Each point is reached from the start by the listed moves, each made 0, 1 or 2 times, or once backwards (-1), plus a little noise. Say if it took an odd or an even number of moves. Then give how often each move was made.

Moves:
(1): [-13  26  -1  17   9   3]
(2): [-3 -5 30  5  1  9]
(3): [ 62   2 -29   2   0  20]
Start: [-29 -24 -21  38  11 -20]
Points:
[-51  34 -52  66  29 -23] => odd (2, -1, 0)
[  7  26 -21  79  29  17] => even (2, 1, 1)
[  86   10 -111   53   20   13] => even (1, -1, 2)

Moves:
(1): [30  7 -1 18 -8 -1  0]
(2): [ 22  -9 -11  18   8  36  -8]
(3): [ 13 -14 -12  22  18 -23 -17]
(4): [  2   4   5   6 -15  27  46]
Start: [-33 -11 -16  -6   1   8  17]
Points:
[ 94 -45 -67 103  51   8 -79] => odd (2, 2, 2, -1)
[-38 -42 -33  25  29 -10  27] => even (-1, 0, 2, 1)
[ 26 -11 -33  20   6  77 -27] => odd (1, 2, -1, -1)
[ 83 -27 -52  87  21  56 -14] => odd (2, 2, 1, 0)

Moves:
(1): [-20  17  12   5  20 -15 -10 -21]
(2): [ 39 -30   5  -2 -21  43 -29  39]
(3): [ -6  -6  -6  -6   1  -2 -18   4]
(4): [-16  17 -13  13  11  -4  10  -1]
(5): [ 10  13 -24  -9  13 -14  45   6]
(6): [-22   6  24 -12  -5  18 -37 -21]
(7): [ 11  12 -11   4  -5  -3  17 -28]
(8): [ 10  46  20   1 -42  11 -20 -37]
Start: [ 5  4 -5  2 -7 -3 13 -4]
Points:
[-57  82 -65  45  55 -92  86 -69] => odd (1, -1, 1, 2, 0, -1, 1, 0)
[-32  35 -26  21  76  -6  47 -21] => even (2, 1, -1, 2, 1, 1, 1, -1)
[ 43 -33  54 -44 -36  91 -91  18] => odd (1, 2, 0, -1, 1, 2, 0, 0)
[ -39   86    5   21  -53   22  -70 -116] => odd (0, 0, 2, 2, -1, 1, 2, 1)
[-24  73  24 -36 -18  41 -56 -22] => even (1, 1, 1, 1, 2, 2, -1, 1)

Moves:
(1): [ 3  0 -7 -5 -1 -6  4 -1 -2  3  5]
(2): [ -6   6   0 -10 -10  -6  -1   6  -7  -2 -14]
(3): [  1   1  18 -13   7 -17  -5  25  -2 -12  -2]
(4): [-16  22   4  13   1 -12 -10  -2   7  13 -18]
(5): [ 5 21  5  8  9  0 -8 16 23 -9 20]
(6): [-2  7  8  6  0 -3 -2 18  7  3 19]
(7): [ 10 -11  -2  -6  -3   4  -8  -1  -5   4  -9]
(8): [  9  -4  -5   1  -8  -5  10   2  -6 -12   5]
(9): [11  0  9 -8  4  4  6  4 -6  6 -2]
(10): [ -6   6  -8   0   3 -16   8  21   3   0  -2]
(11): [ -9  13  -6   0  -3  -6  -3   4 -14   0 -12]
Start: [-10  -3  -4  -1 -10   9   5   9   5  -1  10]
Points:
[ 12  47 -10 -26 -23 -22  -6  45 -32  14 -31] => even (2, 1, 0, 1, 1, 0, 2, 1, 2, 0, 2)
[-69  98  -8  20 -17 -74 -22  79   8 -15 -38] => even (0, 1, 1, 2, 1, 0, 0, 1, -1, 1, 2)
[-45 113  32 -21   0 -73 -66 121  19   7 -33] => even (2, 2, 2, 2, 2, 1, 2, -1, 0, 0, 2)

Moves:
(1): [ 19 -14   2   0 -14   4  -1  -4  -2   3 -10   4 -17  -5]
(2): [ -4  -3  10  15  -4  17  24 -21 -10   2  16  12  10  20]
(3): [-6 17 -2  1  3  0  8 -4  7 -2 -8  3  9  3]
(4): [24 11 10 10  5  8  7 -9 -4 20 22 -9 18  1]
(5): [  3  -2   5  18  10  12 -21   7 -17  11  17   3   2   8]
(6): [ -4  -7   4  -2  18   8 -20  -6 -18 -22  16 -18 -18   1]
(7): [ 19 -20  -5  -4 -13   3  23   2 -19 -15 -12   2   9 -10]
(8): [ -9   0  -2   8  -9  -3  13  -9  12  -2   8  -6   0 -29]
(9): [-10  -4   5   0  -6 -17   6   9 -21 -16   6  17  -7  11]
(10): [ -7 -15 -18   0  12  -2 -18 -15  -8 -14  15  -5  -8 -21]
(11): [  7  -2   4   6  -3   7   3  -2  -1 -21   0   3   8   1]
(12): [ -9   8 -21   1  -3  -2  -3   8   5 -12  -2  -7  -1   8]
Start: [-12  10 -17   4  -4   2  -2  19  -6  -2  -3   1  -8  -3]
Points:
[  9  12  -5  25  53  57 -56 -13 -33 -43  19 -11  11   3] => even (0, 0, 2, 0, 1, 1, 0, -1, -1, 1, 2, -1)
[ 36 -26  13  19 -38  16  42 -14 -49 -85 -20  24 -27 -39] => odd (2, 0, 2, 0, 0, 1, 1, 1, 1, 0, 2, -1)
[-46  40 -74 -22  -8 -10 -42  44  75 -71 -54 -30 -25 -16] => odd (0, -1, 0, -1, -1, 0, -1, 0, -1, 0, 2, 2)
[ 43 -18 -24  49   4  35   5 -25 -18  54  77 -51  22 -98] => even (0, 0, -1, 2, 1, 0, 1, 2, -1, 1, -1, 0)
[  30  -58   -5   41   30   37 -121   -2  -67   10   59   18  -63  -11] => odd (2, 0, -1, 0, 2, 0, -1, -1, 0, 2, 1, -1)

Moves:
(1): [-5 -1  4  9 -2  5  3  5  2  0  3 -7  2 -6  4  5 10 -7  8  7 -4]
(2): [ 13  -6  -8  -1 -10  -1   2   6   2  -2  -3  -8  -9  -6  -4   2   8  -4
   2  -6  11]
(3): [  3  -3   9  -5  -6  -9  -3   1  -2  -5  -6   6  -2  -3  -2  -2  -6  -7
 -10   3   1]
(4): [ -9  18  10  12  -2 -14   9 -11  -1  20   7   1  23 -33  10 -18 -22   4
  -3   6  -8]
(5): [ 19   8   0   2   0  -6  10  13  16  -2  -7 -22  -8   5 -10   9   0   9
  13  -5 -10]
(6): [  2   7   2   4  -4  -7   5   3   4 -18  -6  11  -5  -8 -16  -7  -1   8
  -3 -10  -2]
(7): [  4  13  10  11 -10  -4  -6   2  12   6   3   1   8  -1  -5  -6  13   2
   6  10 -11]
(8): [ -1  11   2  -8   5   3   9 -11  -4   6  -6   9  13  -7  -3  -7  -4   4
  26  10   4]
(9): [ -7  13 -13  -2  17  14   1  -4   8   2   1  19   6  -2  13   7  -6  -3
  -2   9 -13]
(10): [-3  2  6 11  7 -3  0  2  3 -4  7 -2  3 -2 -1  4  1  2  2 -6  6]
(11): [ -1  15   8  -2  -1  -3  -4  12   2  -3  -2   3  -7   2   2   1  -7  -4
   2 -13 -10]
(12): [ 21  -3  -7   6 -20   2   0 -13  -5   6   0  -3  14  -4  -1 -17 -10  10
  -6 -11  10]
(13): [-12   8  -8  20  12  -7   1  -2   2  -1 -18 -23  11   2  -2  -1  12  -8
   4   0  25]
(14): [ -9  -3   1   8  16   9  14  -1  -2  11   1  -1  -2   3   1   9   9 -10
  11   8   1]
(15): [ 10   3   3 -15  13  19  11  22   2   6   0   8  -9   3 -15  10   7  15
  21  -2  -2]
(16): [ -3   1   3  13  -7 -12   2   5  -8  -1   9  -8  20   9  20  16  14  -8
 -13   0   9]
(17): [  8   8  -2 -13   3  14   8  -8   4   2   7   2   3  -1   5   8   4  -6
  -5   1   1]
(18): [  0  -9  -4 -15  -4   5   4   5  -3  17  -4  14   5   1 -15  10  -6  -7
  -4   6  -7]
Start: [ -5  -7   0   3  -6   5   9 -10  -1  11  13  15   9  11  11  10  -6  11
  -1  -7  -6]
Points:
[  1  43  53   1 -25 -14  19 -31   5  27  32  84  74 -44 -56 -38 -13  66
  10   2  -7] => odd (-1, -1, 0, 1, -1, 2, 2, 1, -1, 2, -1, 0, 0, -1, 1, 0, 1, 1)
[  7  24  31  54 -11  37  58   5   6 102  79  -7  98   2  53  72  58 -30
  -9  30 -10] => even (1, 0, 0, 1, 0, -1, 2, -1, 0, 1, 0, 1, 0, 2, 1, 2, 2, 1)
[ 40  29 -45 -39  18  41  27  68  20 -12 -60   9 -21  50 -53  42  -7  36
  35 -64  15] => odd (0, 0, 0, -1, 1, 1, -1, 0, 1, -1, 2, 1, 2, -1, 2, 0, 0, 1)
[ 36  76  62  15 -51   6  54 -30  33  95  43  21  75 -88 -28 -48 -41  50
  98  19 -77] => even (2, 0, -1, 2, 1, 0, 2, 2, -1, 1, 1, 1, -1, 0, 0, -1, 1, 1)
[-13  -3  -8 -28 -14  26  70  -7 -29  58  28 121  70 -36   3  39  -7   5
  -6  35 -22] => even (0, 1, 0, 1, -1, 2, 0, 1, 1, -1, -1, 0, -1, 1, 1, 2, 0, 2)
[-28  26 -17  38  24 -30  29  16  37  25 -27 -38  14 -72  -4  13 -37 -15
 -10  -9  10] => odd (1, 2, 1, 2, 1, 0, -1, -1, 1, 1, 0, -1, 2, -1, 0, -1, 0, 1)
[ 31  45 -14  28  -6  22  58  -4  46  61  24  37  97  27   7  73  26   7
 -10  39 -57] => even (0, -1, 0, 0, 2, 1, 2, 0, 2, 0, -1, 1, 0, 1, 0, 2, 1, 2)
[  8  45 -11  20 -24   6   5 -37   7  39  27  60 110   4  58  39  28 -42
 -74  15  30] => odd (-1, 1, 2, 0, -1, 0, 2, 0, 2, 1, 0, 1, 1, 0, 0, 2, 2, 1)

Moves:
(1): [  0  12   0   8  -3  -8   5  -1  -1 -10   3   1   0   5  -6   2  10  -7
   8  -3   8  -5   6 -18   2   6]
(2): [ -5  19  -5  14   4  -3  14   5 -10  12   9   4  -1   5   9   5 -13   4
  -9 -15 -11  -4  -1  -9   7  -9]
(3): [-4  2 -8  0 -5 -1  3  2  8  5  1  4  0  4  6  9  5 -3  7  2 -8 -9 -4  5
 -2 -2]
(4): [ -4   7   1  -4 -15 -10  -2   2 -11 -21  -2   2   5  -8   5   8  -5   2
 -14  17   5   5   6  18   3 -13]
(5): [ 0  1 -1 -7 10  1 -5  7 -3  0  3 -1  3  8 -1  6  8  0  1  4  4  3  5  6
 -8 -6]
(6): [  6  -2   7  -9   7  -5   5  -9  10   2  13  -1  -5  -2  -8  -7  -5   2
  13  -8   1  -3 -10   8   9   5]
(7): [  3   8   3  -2  15 -20  -6   0  -5   6  -8   0  -8   0  -5  -2   2  -9
  -6  10  -5   4   1   4   1  11]
(8): [ -3 -15  -5  14  -7  11   0  -1  -4   0  -2  13  14  18  -4  11 -16   1
   8   4   1   4  -1  -4  -9   0]
(9): [ -5   4  -6  -5  -4 -16 -23  -7  -7   6 -12  12  -8  -2  -1 -14  -4  10
  11   2   0  -5  -8   1  -2  -3]
(10): [  2 -10  -4  -1  -2   4  -4   4   4   2  -1   2  -1   9   5   4   3  -3
   0  -2   4   5   5  -7   9   6]
(11): [  0   4  -2   4   8 -12   7 -11   8  -5  -7   5   7   1   4  -5   6   4
  -3  -4  -5  -4   3  11   3  -1]
(12): [10 10 -9  8 14  7 -5  1 -1  8 -2 -7  2 -6 14  8  1  2  6  1 -7 13  3 -6
  0 10]
(13): [ 15  -5   7  13  -8   9  -2   0   2  -4  -3 -13  -7  -4   8   1   0  10
 -13   3  -3  -6  -3  -2   1  12]
(14): [ -4  -4  -4  -6  -1 -21  -9  13  -5  12  -2  -9  18 -14   8   2   2  -2
   1  -8   3   2   2  -5  -2  -7]
(15): [ -5 -12 -11  -2   9   5  -8  -7  -3   1  -1  -8   2   0 -10   2 -13   7
   0  -6   1  -7  10 -10   8  -4]
(16): [  1  -5  21  -9   1   5   2   3  -3  -6 -12   3   2  14  -2  -2  -3 -15
   6   5 -11   2  -1  -7   3  -7]
(17): [-11  -8   3  -4  -1  -2  -4  17  -2 -15  -1  10  -4  -9  -3  -3  13  -6
  13  -6  -6  -8  -6   4  -1  -2]
(18): [  9   1  -7   4   4 -10   3   7  -2   2  -8  -6 -10   5  -3   2   5   3
   5  -1   9   9   3  -5   2  -3]
(19): [  9  -6   5   0  -2 -14  -6 -10  -2  12   7  12  -7  -6   0   2   9   9
  -9   5   5   1   6   3  -7 -13]
(20): [-6 -1  7 -3 -2  0  1  2  3  1 -2  5  0 -3  0 10  1  5  2 -7  1  1  3  2
 -2  0]
(21): [  0  -1  -7   4 -12   2  -5 -10  -4   4  -7  -8 -14   5   8   1   7   6
   2  -6  -7   9  -4  -3  -6   9]
(22): [-14  -5   9   1  -5   4   6   0  -6   2  -4 -15   2  -8  13  -9   3   0
   4   4   6  -3 -10   5   0  -2]
(23): [  6   5   0  -6   7  -2   5   7 -11  -4  -9   9   1  -3   3   1  -4 -16
   2 -11   2  -3 -11   1   3  -6]
(24): [  0  -6  10   2  -7   3   3   6  -9   7  -5   3   1   4  -7  -5  15   7
  -1  -1   3   8 -10   5   6  -8]
Start: [  2  -3  20 -11  29  12   4 -10  -8   9  -8  -4 -26 -24   4 -14 -10   8
  -7  -5  -1   0  -6  12  -5  10]
Points:
[ -34   50    0   17    4  -50  -19   31 -108   29  -92  -77  -14  -29
  106   37  -32   14  -30  -23   -6   41    8  -30   11   -9] => even (1, 2, 0, 2, 1, -1, 1, 0, 1, 1, 0, 1, 1, 2, 1, 1, -1, 1, -1, 2, 2, 2, 1, 0)
[ -41  -12   10   10   94    4    3   51 -121   25 -101   18    1   46
   54   49  -28  -42   22  -20  -34   58    2  -12   16  -42] => odd (0, 2, 0, 1, 2, -1, 2, 2, 0, 2, 1, 2, -1, 0, 2, 2, 1, 1, 0, 1, 1, 2, 2, 1)
[ 10  43  20  -1  27 -72  -7 -18 -26 -22 -37 -74 -83 -70  47 -54   2  28
   5 -40 -19 -14 -35  14  25  62] => even (1, 1, -1, 1, 0, 2, 1, -1, 1, 0, 1, 0, 2, 1, 0, 0, 1, 1, -1, 0, 2, 1, 0, -1)
[-37 -51  66 -81  27 -80 -16 -28  -2  10 -46  13   7 -37   6 -61  41 -42
  31   1 -31 -21 -33  55 -13 -22] => even (0, -1, 1, 0, 0, 1, 1, 0, 0, 0, 2, -1, -1, 2, 0, 2, 1, -1, 1, -1, 1, 1, 0, 0)
[ 15   8   6 -14  22 -51  23  -6 -54 -76 -59   4 -30  -9 -47   2  78   3
   4 -14  36  50  20  38   7 -30] => even (2, -1, -1, 2, 1, 0, 0, 0, -1, -1, 2, 0, -1, 0, 1, 0, 1, 2, 0, 0, 2, -1, 1, 2)
[-16 -62  10  18 -10  52  14 -43 -56  -2 -58  48  -5  11  57  17 -34  -5
   4   1   8  27  -5   0  -4 -43] => odd (0, 0, 0, 1, -1, -1, -1, 2, 0, 2, 1, 1, -1, -1, 1, 1, 0, 0, 2, 0, 1, 2, 2, 0)
[-42 -42   5  -4  20 -97 -48 -26 -64  47 -69  36  38 -50  56  -3 -13   7
 -30  26   3 -13   0  47 -28 -40] => even (0, 0, 1, 1, 0, -1, 2, 2, 1, 1, 2, 0, 0, 2, 1, 0, 0, -1, 2, 0, 0, 2, 1, 0)
[ 13   6  44 -43  18 -24 -10  16 -75  37 -28 -20 -40 -27  45  33  91 -34
 -11  -5   3  29 -10  -2   2 -30] => even (2, 0, 2, 1, 2, 0, 1, -1, -1, 1, -1, 1, 0, 1, 1, 1, 0, -1, 2, 0, 2, 1, 2, 2)

Moves:
(1): [  5  -1  -7  -5   3  -5 -18  -1  -2   6  -1 -13  -8  -1 -18   0   9   7
 -11   7  11 -14 -12  -3]
(2): [ -1  -6  -6  23   5   9 -19  11   9  -3 -13 -13  -9   3  -6 -14  -5  -4
   8  -1  -4   3  10   2]
(3): [ -1   7   1  -2   2 -14  -3  -5 -13 -11   1   3  -1   7 -12  -3   0   5
   9   8   0   1   0  -5]
(4): [ 10   2 -11  12 -23  14  -3 -14  10   5  13   0 -10   3  28  -9  10   1
   7  -4  -3  -7  11   5]
(5): [-10   2  -2 -21  -3  11  -4  -2  -8   7   6   3   7   4   2  -8   6  25
   8  11   4   1  18 -11]
(6): [ 16  -7   8   5  -5  17   6 -13 -16  -1  -2   9  -8   7 -22  11  -9  26
   0  -2   8  13  12  -4]
(7): [  5   3   2  11  10  -3  -4   1  -3   0   0 -17 -23   4  -4  -9   5  28
   1  13  13  -8  11   5]
(8): [ -3  -6  15  -2  -3  -1  -1 -12  10  -5   6 -12  -9   2   7  -3   3   6
  15  -7 -10   4   4  -2]
(9): [ -3  -6   5  -5   6  -2  -3 -10  -8  13  -1  11   1  -1   4   5   4  -2
  -7   9  -2  -1  -4   2]
(10): [  1   8  -4  -1  10  -9   3  -6  -2   2 -10  -2  -5   7   0  -2  -1   3
  14   6  -9  -7  -8  17]
(11): [  3 -12 -15  16  -1  -1  11   0   0  -3  18   5  -5  -7 -17 -11  -4  -6
  20 -17  -4 -17   5   5]
(12): [  6   5  -5  -2   4   3   1  -6  10  -9   6   0  -5  -9   8 -10  -6 -15
  -1  -1   1  15  -2  12]
(13): [  2  -7   0  14   1  -4 -18  16  10  -5   3 -13  12  -5   4  -2 -10 -11
   1   6  -7  -3 -13   8]
(14): [-1  5  4 10  2 10  1  1  5 -9  7  6 13 -8  1 -8 -3 23 -1 -4 15 -6  4 -4]
(15): [  5  -4   5   6   4  16  -6  -3  -2   2  10   3  -5   8   3  -4 -14 -15
  20  -9  -6   0  -3   4]
(16): [ -1   5   1  -2   1  -8 -15  -2  -7   7 -14 -14  -3 -12  22 -18   1 -16
  -2  -8 -22   2   1   0]
(17): [-14  10   2   1  -1  -7   9 -11 -12  16   5   2  -3  14  -9   1 -10  -2
   1  -1  -9  16   3  -7]
(18): [ -8  -1   8  -5  -2  -7  -4 -23 -21   9   4  -3  -4   3 -11   4  -4  -6
  12   3  -9  -9  24  10]
(19): [ -2  -7 -12   5   6   1   4  -7  -5  -5  -2  -3   4   1   7   1  -3  -3
   6  -3  -1  -6   6   4]
(20): [ -5   1   5 -11  -6 -10  12  -7  18   3   6   5  -8   1  18  -1 -10   0
   6  -5   5  -4  -5   1]
(21): [  3   0   8   7  -1   9   5   2   3   6 -15 -19  12  -4  18 -24  -5 -15
   3   3  -2   6  12   1]
(22): [-11   8  -7   0   4  -3  11  -7  -4  -8  -4  -3 -19  -3  -2   1   0   9
   3  17   0  -9  -3  -9]
(23): [ -3   2 -10   4  -2  -1   2  -3   2   8  -6  -3  -1 -12  13   7   6   2
  -1   2  11   5   7  -2]
(24): [17  1  3  0 19  1 -2 -8  7 -8  6  8  9 -3  1 10 -1 -4  4 14 -8  1 15  5]
Start: [  4  -6  -6  10  20  22  13  15  12 -18  -1   5  12 -17  -2 -23   7   3
  12  15 -14   1   9   0]
Points:
[  1  -6 -45  49  -7  16 -35 -77  54  36   2 -58 -48   4  91 -28 -20  12
  37  39 -13  18  11  33] => odd (2, 1, 0, 2, 0, 1, 0, 1, 1, 1, -1, 1, 2, 0, 0, 0, 2, 0, 2, 2, 0, 0, 2, 0)
[ 47   2  38  18  30   8 -28 -92  -9  16  33  26  39 -61 -49   5 -40 -13
 -36  16 -14  63  61  16] => odd (2, 0, 0, 0, -1, 2, -1, 0, 1, -1, 0, 2, 1, 2, -1, 1, 2, 2, -1, 1, 0, -1, 1, 2)
[ -16   40  -27    8  -28   75  121 -111  -17  -11   21   34  -65   38
  100  -29  -31   27   93   25    2   28   46    3] => even (-1, -1, 1, 2, 0, 1, 0, 0, 0, 1, -1, 1, -1, 0, 2, -1, 1, 0, 2, 1, 1, 2, 1, -1)
[ 25 -51   5  38 -19   7  32 -11  28 -29  21 -30  88 -75  46 -83 -54 -58
  75 -52 -43 -52  61  48] => even (0, -1, 0, 0, 0, 1, -1, 0, -1, 0, 2, 0, 2, 1, -1, 1, -1, 2, 1, 2, 2, -1, 0, 0)
[ 32 -88 -30   7  45  14  55 -89 -24 -44  59  30 -55 -33 -90  69  18  74
  54  48 -16 -74  35  21] => odd (1, -1, -1, 0, 0, 2, 0, 2, 2, 0, 2, 0, 1, -1, -1, -1, -1, 1, 2, 0, -1, 2, 0, 1)
